Each row is a point. The points of each table are mixes of a few directions, plus a little noise. Count the directions of each table, and those that both share. Where both have some left over, give the other angles between the two spaces (their principal angles), to ten degrees, smallest first.

First (5 x 3):
[[-10 -83 -46]
 [  0  34  10]
 [  5   5  12]
 [ -6  24  -7]
 [ 11  19  31]]
Second:
[[ -2  50  10]
 [-19   2 -41]
 [ 22 -62  30]
 [ -1  11   1]]
Directions: first 2, second 2, shared 2

First (7 x 4):
[[  9 -14  10 -20]
 [-15  34   7  35]
 [ 22 -46  -1 -51]
 [-15  56  46  43]
 [ 12 -36 -21 -31]
 [  0 -25 -44  -9]
 [-14  31   3  33]]
Second, 6 rows:
[[ 70  16  37  19]
 [ 23  25   0  37]
 [ 20  -4  16  -8]
 [ -2  -1  -1  -2]
 [-63 -28 -24 -39]
 [-48  -7 -28  -7]]
Directions: first 2, second 2, shared 1; angles 60

First (8 x 8):
[[   5   46    5  -10   -9  -23   -6   17]
 [  -9   23    6  -34    6    2  -12    1]
 [ -35   25    8  -27    2   37   14  -11]
 [  20  -53  -11   41    0   -6    4   -4]
 [   2   58    6    1  -17  -20    5   20]
 [ -17  -17    3  -55   25   23  -25  -19]
 [  31 -118  -23  101   -3    7   30  -16]
 [   3   37    5  -18   -4  -18  -11   12]]
Second:
[[ -5  -9  43  -3  26 -27  19 -12]
 [ -5  24   7  23  56   2 -16  -2]
 [ 18 -14 -54 -24 -74  20   9   4]
 [-78  -5   9  20  -9 -54 -12 -25]
 [ 36 -11 -38 -25 -49  25  15   7]
 [ 49  22  23   4  85  13  18  -5]
 [ 15  -9 -15 -15 -21   0  18  -7]
 [ 36  -2   3 -12   2  21  10  10]
 [-65   3  24  32 -16   0 -61  29]]
Directions: first 3, second 4, shared 0; angles 80, 80, 90

First:
[[ 55   6 -40  11   0  -6  21  25  25]
 [-25  -6  10  -8 -15   8  -6   7 -23]
 [-66 -15  28 -19 -35  21 -15  13 -58]
 [  4  11  23   9  47 -19 -13 -55  38]
 [ 28 -11 -59  -7 -68  24  32  97 -40]
 [  6   9  17   8  40 -16 -10 -46  34]
 [ 28  10  -3  11  31 -15   1 -26  37]
 [-30  -3  22  -6   0   3 -12 -14 -14]]
Second, 9 rows:
[[-13  37 -30  20  29  -4 -17   0 -33]
 [ -8  20  17 -35  28  12 -13  44  14]
 [  8  -5  34  10 -23   8 -16  14  20]
 [-20  19 -48 -58  66  -7  26  11 -19]
 [ 26 -44  18  57 -75  10  -1 -49  11]
 [ -3   8   0 -42  27  38 -10  30  14]
 [  3   1 -45  11   8  50 -11 -28 -22]
 [  7 -41   3  -7 -25 -53  52 -33   7]
 [  2   7  51  43 -34 -54 -10  11   8]]
Directions: first 2, second 4, shared 0; angles 80, 80

First (11 x 12):
[[-45 -15  28  18 -19 -17 -11   8   0  12   9  11]
 [-12 -50   9  20 -59  45  19 -16  -8  11 -33 -26]
 [  4 -45  -2  13 -53  52  23 -19  -8   7 -37 -31]
 [-42  34  25   1  39 -68 -33  25   8   3  45  41]
 [ 40  25 -26 -20  30   3   5  -2   2 -13   1  -3]
 [ 12  30  -8 -13  35 -23  -9   8   4  -8  17  13]
 [ 27  72 -18 -31  85 -57 -22  19  10 -18  43  33]
 [ 38  -1 -24 -11   0  30  16 -12  -2  -8 -18 -18]
 [-92 -21  57  33 -27 -46 -28  19   1  24  25  29]
 [ 19   2 -12  -6   2  12   7  -5  -1  -4  -7  -8]
 [ 50 -29 -30  -5 -32  68  34 -26  -7  -6 -44 -41]]
Second:
[[   3  -12   -1    2  -14   14    6   -5   -2    1  -10   -8]
 [   1   -1    0    0   -1    1    0    0    0    0   -1   -1]
 [  -1    6    1   -1    7   -8   -3    3    1   -1    5    4]
 [ -16   68    8  -17   80  -85  -39   31   12   -8   59   50]
 [  -3   11    1   -3   13  -14   -6    5    2   -1   10    8]
 [  21  -92  -11   24 -108  115   52  -41  -16   11  -80  -68]
 [  10  -45   -6   12  -53   57   25  -20   -8    5  -40  -34]
 [  -8   36    4   -9   41  -45  -20   16    6   -4   31   27]
 [  -2   10    1   -3   12  -13   -6    5    2   -1    9    8]
 [  -4   18    2   -5   21  -22  -10    8    3   -2   16   13]]
Directions: first 2, second 1, shared 1

First, 11 rows:
[[-44 -40  39  -5  34  33 -17 -19  12 -29   6  12 -30  21]
 [-17   4  31  51  -7   1 -17  54  30  54 -34 -41 -21  24]
 [ -5  -5 -27 -35  -6 -10  18 -11 -33 -31   7  24  -4  -7]
 [-41  45  10   1 -47 -24   5  72 -53  15 -69 -72 -25  36]
 [ 21  61  35  16 -12  14 -20 -12  -3  10 -15 -68  46   5]
 [-29 -12  -5 -43   3   5  10 -20 -41 -51   3  16 -14   6]
 [ 14   2 -50 -44 -16 -24  29 -15 -41 -31  15  36   7 -22]
 [-10 -43   2  17  20   6  -3   7  33  15  11  31 -26   2]
 [ 12 -12 -19  28  -7 -19   6  37  25  45  -5  10 -14  -5]
 [ 57  -5  11  23  34  26 -18 -61  61   9  50  25  50 -30]
 [ 43   4 -25  -8   6  -3   7 -34  10  -6  32  28  33 -30]]
Second:
[[-20 -33  44  20  35  35 -24 -21  40  -3  11   5 -12  13]
 [ -4 -39 -65 -10 -17 -43  36  45  -8  20   2  56 -41 -13]
 [ 25  50  23   0  -7  12 -12 -27  -9  -7  -4 -45  47  -3]
 [  2  34  23 -42   7  26 -10 -63 -39 -64  11 -22  38  -1]
 [ 35 -18 -37 -12  11  -8  15 -29  13  -6  37  52  17 -32]
 [ -3 -36  15  41  22  10 -15  17  57  38   6  15 -20   5]
 [ 51  62 -53   1 -51 -47  26  33 -29  35 -15 -25  35 -24]
 [-25 -21  36  10  22  24 -17  -7  19  -8  -2  -6 -16  18]
 [-48   5  -3 -48 -18  -5  14   8 -66 -50 -25 -13 -24  19]
 [-15  -8  16  38  -2  -3  -8  46  26  44 -23 -19 -25  16]]
Directions: first 4, second 4, shared 4

First:
[[ -9  19   4 -16 -49  -7 -30 -19 -41   7  -9  20 -65  -6 -33  20  39  23
  -14  -4]
 [  5  -5 -22  -1  -8  19  -3   5   1 -28   4 -30  10  12  -1  39  49 -20
    0  14]
 [ 15  11 -10 -20 -13 -22   0   9 -30  -8 -34 -32 -45  16   2   9 -39  -6
  -16   2]
 [ 13  -3 -14  -4  22  -9  18  17   9 -16 -16 -41  14  20  20   7 -38 -25
    1   8]
 [-18  18  39  -3  12 -40   1 -12  -2  50  -9  51 -22 -15  -5 -55 -79  35
    1 -22]
 [ -8  -8 -15  10  15  20   4   2  29 -21  19 -17  46  11   3  31  48 -22
   13  13]
 [ 32 -33  -2  16 -10  39   4  13 -12  -4  14  12   6 -32  17 -36   8   9
   -6  -9]
 [-31   0  19  18  32   1   5 -13  45  21  30  37  56  -7  -3 -13  10   6
   22  -3]]
Second, 10 rows:
[[  0  -2   2   3   1   0   1   0   0   2   2   2   1   0   2  -3  -3   0
    0  -1]
 [  6 -22  26  30  16   8  12   5   7  26  21  25  20  -5  19 -36 -36   5
    4  -9]
 [-10  16  -2  -8  -1 -22  -1  -1  -6  -4 -13 -24 -16  31  -5  33  -9 -15
   -2   9]
 [ -5  19 -24 -27 -15  -6 -11  -4  -6 -24 -18 -22 -17   3 -17  31  34  -3
   -3   8]
 [-31  61 -27 -46 -17 -68 -13  -7 -22 -31 -54 -88 -61  90 -29 121   5 -45
   -9  33]
 [  4 -17  24  26  15   3  10   4   5  23  16  18  15   1  16 -27 -35   1
    3  -7]
 [ 17 -19 -17  -6 -11  44  -7  -1   9 -13  15  36  22 -68  -4 -48  50  31
    3 -14]
 [  7 -24  28  32  17  10  12   5   8  28  23  28  22  -8  20 -40 -37   6
    4 -10]
 [  7  -3 -15 -11 -10  19  -6  -2   2 -14   1  10   5 -31  -7 -13  34  14
    0  -4]
 [  5 -10   6   8   3  10   3   2   3   6   9  14  10 -13   5 -19  -3   6
    2  -5]]
Directions: first 4, second 2, shared 1; angles 40
